Each row of a before or after table is a point. The points were changed in one or more steps. Then noise was added and the rows were shuffled. The steps act on how far a point lies along the listed directions, d1 being the first. Name the steps. A step turns or swaps two directions, mirrors them in a line or flattens them onto one, adds a multiple of one to another, or multiplies one. Angles are multiples of 10 degrees, from the lower direction toward the higher: turns from -170 to 170, lines from 10 to 170 but not 90. Use the fewest steps. Two steps may share a direction if one is a turn and the other turns, adds or multiplies; they go together, in the order done. Otherwise the lowest direction goes first.

Directions:
(1): [ 4.8  3.7 -1.8]
(2): [ 3.6 -5.2 -0.9]
Before (10 x 3)
[[ 2.8 -7.7 -0.7]
 [-4.0  3.0  1.1]
 [-2.7  4.3 -2.6]
 [ 2.1 -3.9  1.2]
 [ 6.1 -1.6 -0.8]
 [ 2.3  3.7 -0.3]
 [-4.1  0.6 -0.3]
 [ 3.1  9.1 -3.3]
 [-2.0 -2.4  1.6]
 [ 1.7  8.4 -2.6]]
After (10 x 3)
[[-2.5  3.8 -2.6]
 [ 3.2  2.5 -0.4]
 [-2.4 -1.3  1.8]
 [-4.3  3.4  1.3]
 [ 6.9 -2.7 -0.9]
 [ 2.4 -7.2 -0.7]
 [ 1.9 -3.5  1.2]
 [ 4.3  7.1 -3.7]
 [-4.5  1.1 -0.3]
 [ 2.9  6.5 -2.8]]
Steps: add 0.3 times d1 to d2

Directions:
(1): [ 1.6 -4.3  0.8  3.5 -4.7 -2.9  2.3  6.1]
(2): [ 5.1  0.3  3.8 -2.3 -2.2 -1.4  5.7 -4.8]
(3): [-1.0  6.8  5.8  1.5 -0.3 -4.0 -2.1  2.0]
Before (14 x 8)
[[ 4.5  1.9  5.9  0.6 -2.5 -2.9  4.0 -1.0]
 [-3.3 -1.8 -3.0  0.8  1.2  1.8 -1.9  0.4]
 [-0.8 -1.5 -5.8 -1.9  2.7  4.7 -1.4 -1.2]
 [ 3.6 -1.1  3.3 -1.8 -2.8 -2.4  1.3 -1.0]
 [-3.5  6.0  1.9  3.3  0.2 -2.4 -6.0  3.0]
 [-0.2 -0.4  0.7 -2.8  1.2 -1.1  1.1 -3.7]
 [-1.7  4.6 -2.1 -3.4  2.9  2.3 -0.5 -5.0]
 [-2.2  2.0 -0.2  1.5  1.6  0.5 -2.4  1.1]
 [ 0.9 -2.8 -2.9 -0.6 -0.1  2.9  0.8 -5.1]
 [-2.4  2.6  1.7  1.9  0.3 -2.3 -4.2  2.9]
 [ 0.8  2.8  2.1 -1.8 -1.0  0.7  1.4 -6.0]
 [-4.1  1.8  1.4  1.4  0.4 -0.3 -6.5  3.9]
 [-2.8  2.4 -0.2 -1.8  3.5  1.7 -1.4 -3.0]
 [ 0.2 -1.0 -2.6  0.8 -1.5  0.2 -1.6  0.2]]
After (14 x 8)
[[ -1.4   8.2   4.5   1.9  -0.2  -3.4  -3.7   0.2]
 [  0.1  -1.2  -2.0   1.8  -2.3  -0.6  -1.7   1.8]
 [ -0.4   4.6  -0.1  -5.3   3.2   4.4  -0.1 -11.7]
 [ -2.1   4.2   1.1   0.4   2.4   0.6  -2.5  -0.9]
 [ -4.3   0.9  -1.8   0.6   2.2   1.4  -3.3  -0.1]
 [ -3.6   3.6  -5.9  -3.8   7.0   6.4  -5.3  -4.5]
 [ -2.7   3.9   4.2   1.3  -0.4  -2.0  -5.3   2.9]
 [  4.4  -4.8   1.9  -0.5  -4.7  -2.7   2.8   1.3]
 [  6.5  -3.4   4.2   1.5  -5.3  -3.0   6.8   1.0]
 [ -4.6   8.0  -0.8  -6.0   9.1   4.9  -4.0 -10.4]
 [ -4.4  11.6  -3.5  -9.1  10.6   6.9  -4.5 -15.0]
 [ -0.8   3.0   3.8   1.7  -1.0  -3.6  -2.7   2.3]
 [ -1.6  -0.9  -4.6  -1.7   3.0   5.0  -2.1  -6.9]
 [ -1.3   1.1  -0.8  -4.8   4.1   1.2  -0.2  -7.0]]
Steps: multiply d1 by 3; turn d2 and d3 by -30 degrees
